Rows are points. Each copy is the shape, with its points in the same order, turned, moved and blurred by noise. Say if it was mirrored as well.

Shape (6 x 2):
[[ 1.53 -2.20]
 [ 1.56 -1.13]
 [-0.29  1.15]
 [-1.31 -0.13]
 [ 1.07  0.19]
 [-3.07  0.34]]
Copy 1:
[[ 1.33  1.98]
 [ 1.28  0.84]
 [-0.29 -1.35]
 [-1.00 -0.16]
 [ 0.96 -0.31]
 [-3.23 -0.87]]
Copy 1 is: mirrored
Copy 2 (6 x 2):
[[ 3.10 -0.33]
 [ 2.39 -0.68]
 [-0.53 -0.24]
 [ 0.01  1.16]
 [ 0.87 -1.00]
 [-1.17  2.64]]
Copy 2 is: mirrored
Copy 3:
[[ 0.80  2.93]
 [ 1.58  1.89]
 [ 0.39 -0.57]
 [-0.98 -0.04]
 [ 1.34  0.79]
 [-2.73 -1.04]]
Copy 3 is: mirrored

Shape (7 x 3):
[[-1.63  0.93 -0.99]
 [ 1.71 -2.00  0.32]
 [ 2.63  1.01  2.18]
 [ 2.30  1.58  2.54]
 [ 0.51  0.69 -1.13]
 [-1.10  1.13 -0.19]
 [ 0.35 -0.91  0.07]]
Copy 1:
[[ 0.76 -1.28 -1.36]
 [ 0.53  1.37  1.72]
 [-1.98  2.74 -0.55]
 [-2.44  2.49 -0.77]
 [ 0.87  0.82 -1.15]
 [-0.04 -0.88 -1.57]
 [ 0.54  0.19  0.28]]
Copy 1 is: only turned
Copy 2, 7 rows:
[[-0.97 -1.33  0.97]
 [-1.39  1.90 -2.29]
 [ 2.31  1.55 -2.03]
 [ 2.77  1.34 -1.45]
 [-0.57 -1.05 -1.06]
 [-0.30 -0.81  0.79]
 [-1.23  0.84 -0.90]]
Copy 2 is: mirrored
Copy 3 (7 x 3):
[[ 1.42  2.14 -0.80]
 [-1.18 -1.36  0.59]
 [ 2.24 -2.60  1.30]
 [ 2.80 -2.49  1.59]
 [ 1.14  0.03 -1.35]
 [ 1.88  1.41 -0.20]
 [-0.15  0.01  0.25]]
Copy 3 is: only turned
Copy 4 (7 x 3):
[[-1.71  0.86 -1.27]
 [ 2.00 -0.43  1.09]
 [-0.69 -1.41  3.35]
 [-1.32 -1.33  3.63]
 [-0.60 -1.08 -0.59]
 [-1.83  0.59 -0.30]
 [ 0.42  0.19  0.56]]
Copy 4 is: mirrored

Shape (7 x 4):
[[-1.69 -0.22 -1.59 -0.02]
 [ 1.48  2.16  0.87 -1.24]
 [-0.47  2.39  1.20  1.28]
 [-1.84 -0.35  0.45 -0.29]
 [ 1.38 -3.09  1.96 -0.62]
 [ 0.76 -3.12  0.85  0.17]
 [ 1.16 -0.64  0.52  0.30]]
Copy 1 (7 x 4):
[[-0.10 -1.95  0.66  0.12]
 [-1.83  2.24  1.83  0.27]
 [-1.82  1.44 -1.02  0.46]
 [-1.05 -1.18  0.33 -1.48]
 [ 1.62  1.11  1.85 -3.62]
 [ 2.20  0.42  1.32 -3.04]
 [ 0.87  1.08  1.26 -0.81]]
Copy 1 is: mirrored
Copy 2, 7 rows:
[[-2.10 -2.02  1.50 -0.66]
 [-0.47  1.52 -1.20 -1.39]
 [-0.35  1.89  1.78 -0.42]
 [-0.06 -1.67  1.64 -0.93]
 [ 2.01 -2.31 -1.62  1.46]
 [ 0.98 -2.59 -0.79  1.95]
 [-0.14 -0.51 -0.60  0.90]]
Copy 2 is: only turned
Copy 3 (7 x 4):
[[ 1.58  0.53 -0.41 -1.21]
 [-1.45 -0.78  2.65  0.89]
 [ 1.48 -1.23  1.84  2.12]
 [ 1.04 -1.49 -0.68 -0.13]
 [-2.86 -0.32 -2.43  1.21]
 [-1.44  0.44 -2.66  0.49]
 [-0.84  0.47 -0.43  1.33]]
Copy 3 is: mirrored

Shape:
[[ 0.17 -1.76  2.06  0.24 -0.61  0.68]
 [-0.26 -1.75  3.04 -0.62 -0.92 -0.19]
 [-0.67 -1.82  0.62  0.71  0.85 -0.04]
 [-0.87  3.03  0.45  0.19  1.13  0.23]
 [ 1.42  2.52 -2.01 -0.46  1.43  1.43]
 [ 1.75  2.48 -1.17 -0.59  3.33  0.98]
 [ 2.66  0.73 -1.03 -1.61  2.38 -0.24]
 [ 1.50 -1.79  1.23  0.41 -0.77  1.19]
 [ 0.98  1.52 -2.19 -0.86  0.70 -0.30]
 [-0.37 -0.48  2.27  1.07 -0.02  0.99]
 [-0.13 -0.15  0.54  1.09  0.97  0.23]
 [-2.54 -1.83  2.45 -0.52 -0.31  2.04]]
Copy 1 (12 x 6):
[[-0.33  0.82 -0.20  1.99  2.33  0.52]
 [-0.13  1.91  0.49  1.97  2.52  0.16]
 [ 0.23 -0.51  0.68  0.38  2.17  1.01]
 [ 1.88 -0.67  0.05 -0.52 -1.32 -1.46]
 [ 0.82 -0.91 -2.65 -2.12 -1.46  0.00]
 [ 2.44 -1.06 -2.83 -2.70 -0.11 -0.67]
 [ 1.25  0.80 -2.75 -3.05  1.68 -0.01]
 [-1.05  0.48 -1.37  1.35  2.20  0.92]
 [ 0.11  0.21 -1.34 -2.87 -0.85  0.34]
 [ 0.30 -0.33  0.06  1.99  1.30 -0.44]
 [ 0.27 -0.98 -0.07 -0.01  1.02 -0.37]
 [ 1.63  0.49  1.10  3.24  1.39  2.00]]
Copy 1 is: mirrored
Copy 2:
[[ 0.75 -0.55 -0.42 -0.78  1.46  3.13]
 [ 2.17  0.21 -0.50 -1.01  1.13  3.13]
 [-0.51 -0.80  0.14 -1.31  2.07  1.74]
 [-1.63  0.82  2.05 -0.62 -2.17  1.01]
 [-2.42 -2.17  1.32  1.42 -2.17  0.29]
 [-1.85 -2.67  3.28  0.91 -2.06  0.48]
 [-0.20 -2.57  2.46  1.80 -0.29 -0.06]
 [ 0.33 -1.58 -0.90  0.63  1.47  3.26]
 [-1.38 -1.43  0.45  1.64 -0.94 -0.88]
 [-0.49  0.17  0.00 -1.27  0.45  3.43]
 [-1.45 -0.43  0.99 -0.79  0.74  2.05]
 [ 0.44 -0.92 -1.23 -3.67  0.40  3.62]]
Copy 2 is: mirrored
Copy 3 (12 x 6):
[[ 0.86 -0.93  0.40  1.55  1.54 -0.99]
 [ 0.38 -0.12  1.69  2.25  1.75 -1.35]
 [-0.59  0.10 -0.89  0.99  0.94 -0.65]
 [ 1.48  2.02  0.55  0.22 -1.49  2.20]
 [ 0.77 -0.84 -0.76 -0.33 -3.45  2.33]
 [ 0.25  0.40 -1.04  1.38 -3.96  2.83]
 [-0.80 -0.83 -0.10  1.90 -3.97  0.75]
 [ 1.18 -1.97 -0.18  1.30  0.48 -1.21]
 [-0.36 -0.53  0.14 -0.78 -3.17  0.94]
 [ 1.51  0.05 -0.06  1.42  1.32 -0.09]
 [ 0.64  0.44 -0.81  0.74 -0.19  0.23]
 [ 0.06 -0.34  0.92  1.53  3.66  1.02]]
Copy 3 is: mirrored
Copy 4 (12 x 6):
[[ 0.96 -0.61 -0.69  0.09 -2.25 -0.14]
 [ 0.52 -0.14 -1.97 -0.16 -2.91 -0.65]
 [-0.17 -1.61  0.17  0.68 -0.97 -0.51]
 [ 0.95 -0.01 -0.81 -1.48  2.87 -1.02]
 [ 0.47  1.12  1.41 -1.55  2.93  1.20]
 [ 0.35  1.85  2.27 -1.31  3.38 -0.58]
 [-0.84  1.91  2.60 -2.06  0.94 -0.07]
 [ 1.52 -0.19  0.64  0.00 -2.25  0.87]
 [-0.89  0.10  1.25 -2.38  1.90  1.02]
 [ 1.57 -0.58 -0.92  0.52 -0.88 -0.53]
 [ 0.81 -1.15  0.53 -0.09  0.24 -0.71]
 [ 0.38 -0.60 -2.78  2.15 -1.23  0.10]]
Copy 4 is: only turned

Shape, 13 rows:
[[ 1.42 -0.83 -0.50 -0.31  1.43 -1.79 -0.20  1.19]
 [-0.90 -0.92  1.92 -0.25  1.05  1.45 -1.00  0.20]
 [-1.20  0.35  1.45 -2.73 -0.34  0.37 -1.23  0.30]
 [ 0.29  0.04  0.62 -0.52  0.74 -0.47 -0.84 -0.26]
 [ 1.91 -1.42  0.23 -1.03  0.22 -1.59 -1.26  1.11]
 [-3.25  0.32 -0.36 -0.70 -1.20  0.21  0.98  1.40]
 [-1.67 -0.61  1.73 -1.62 -0.57  3.23 -0.22  0.15]
 [-2.10  0.60 -0.26 -1.62  0.02  3.16  1.25  1.25]
 [ 0.60 -2.75 -3.23  1.79 -1.26 -0.27  1.81 -0.66]
 [ 1.37 -0.15 -1.31  0.71 -3.24 -0.94  1.08  2.11]
 [ 1.29  0.57 -1.52  1.38 -1.81 -1.25  1.71  0.22]
 [ 1.90 -0.74  0.64 -2.41  1.65 -1.82 -1.45 -0.65]
 [ 1.83 -0.17 -1.31 -0.80  1.73 -1.92 -3.44  0.02]]
Copy 1, 13 rows:
[[ 1.54  0.44 -1.16 -2.87  0.36  0.10 -0.41 -0.38]
 [-1.66  0.35 -0.79 -0.05 -0.95  1.66 -0.87  0.75]
 [-0.39  0.63  1.01 -0.08 -1.29 -0.18 -1.27  2.50]
 [-0.35  0.59  0.05 -1.35 -0.16 -0.02 -1.10 -0.19]
 [ 1.04 -0.02  0.53 -3.20  0.86  0.56 -0.36  0.64]
 [ 1.92 -0.30 -0.86  2.43 -0.88 -0.22 -0.66  1.51]
 [-1.14  0.27  0.66  1.58 -2.12  1.88  0.03  1.74]
 [ 0.78  1.57 -0.56  2.66 -2.57  1.23  0.99  1.40]
 [ 3.25 -1.07  0.42  0.00  0.25  1.67  0.69 -3.47]
 [ 2.87 -0.73  0.50  0.58  2.54 -0.57  2.04 -0.13]
 [ 2.16 -0.28  0.05  0.18  1.40 -1.29  1.30 -2.09]
 [-0.12  0.76  0.89 -3.98 -1.06 -0.35 -1.18  0.38]
 [ 0.93  2.48  0.88 -3.64  1.05  0.28 -2.47 -0.40]]
Copy 1 is: only turned
Copy 2 (13 x 8):
[[ 2.85 -0.49  0.94 -0.58  0.12 -0.62  0.10  0.27]
 [ 0.23  0.04 -2.22 -0.85  0.43  1.35  1.13 -0.21]
 [-1.53 -1.65 -0.63 -1.69 -0.05  0.62  0.64  0.30]
 [ 0.73 -0.35 -0.23 -0.82 -0.28 -0.56  0.93 -0.69]
 [ 2.29 -1.42 -0.22 -0.54  0.28 -1.54 -0.31  0.99]
 [-1.75  1.37  1.70 -1.88  0.30  1.30  1.22  1.66]
 [-2.58  0.01 -2.05 -0.25  0.86  1.76  0.91  0.23]
 [-2.43  1.05  0.85  0.06  1.35  2.61  0.31  0.07]
 [ 1.26  2.55  1.81  1.48  2.30 -2.56  2.15  1.78]
 [-0.04  1.74  1.70 -0.08  0.13 -2.73 -1.54  2.69]
 [ 0.44  2.19  2.08  0.60 -0.55 -2.89 -0.05  0.90]
 [ 2.01 -3.33 -0.30 -0.46 -0.05 -1.30  0.84 -0.80]
 [ 3.03 -1.87  0.05 -2.37  1.38 -2.26 -0.05 -1.73]]
Copy 2 is: mirrored
Copy 3 (13 x 8):
[[-0.41  0.46 -2.55  2.19  0.08 -0.30  0.38  0.16]
 [-1.51 -0.50  0.23 -0.71  0.93 -1.21 -0.65 -0.81]
 [ 0.79 -0.77  1.72  0.42  0.62 -1.62 -0.11  0.52]
 [-0.90 -0.39 -0.17  1.10 -0.28 -0.31  0.13 -0.41]
 [ 0.20 -0.98 -2.39  2.43  0.53 -1.13  1.01 -0.20]
 [ 0.92  1.03  0.82 -1.65  0.64  0.85  1.12  1.85]
 [-0.07 -1.14  1.96 -1.87  2.25 -0.56 -1.16  0.02]
 [ 0.80  0.96  1.25 -2.04  1.75  0.90 -2.01  1.10]
 [-1.97 -1.25 -3.47 -0.18  0.77  3.56  1.07  1.66]
 [ 2.44 -0.62 -2.23  0.77  1.18  3.03  2.34 -0.33]
 [-0.14 -0.03 -1.64  1.40  0.41  3.81  2.09 -0.04]
 [-0.71 -1.14 -0.85  3.90  0.02 -1.72 -0.20  0.31]
 [-0.05 -1.66 -2.25  3.13 -2.59 -1.31 -0.72 -0.22]]
Copy 3 is: mirrored
Copy 4:
[[-0.52 -1.55  2.15 -0.85  0.46 -1.79 -0.28  0.30]
 [ 2.41  0.03  0.98 -0.89 -1.70  0.95 -0.49  2.08]
 [ 0.41 -1.31 -0.99  0.09 -2.27  0.28 -1.33  1.87]
 [ 0.46 -0.57  0.73  0.33 -0.26 -0.32 -0.20  0.93]
 [-0.40 -2.22  2.04 -0.35  0.68 -1.07  0.00  2.20]
 [ 2.82 -2.72 -1.36 -0.43 -1.94  0.99 -0.51 -1.13]
 [ 2.63 -0.26 -1.22 -1.28 -1.49  2.28 -0.99  2.03]
 [ 2.65 -0.89 -1.63 -2.56 -1.07  2.30 -1.98 -0.03]
 [ 2.09 -2.11 -0.27 -1.07  4.09 -0.03  2.59 -0.50]
 [ 1.54 -5.06  0.96  0.90  2.86  1.18 -0.34 -0.45]
 [ 0.62 -2.42  0.61  0.85  3.05  0.30 -0.17 -1.58]
 [-1.31 -1.07  1.03 -0.22 -0.34 -2.52 -0.23  2.58]
 [-3.50 -0.80  2.35 -0.45 -0.18 -1.18  0.89  1.02]]
Copy 4 is: mirrored
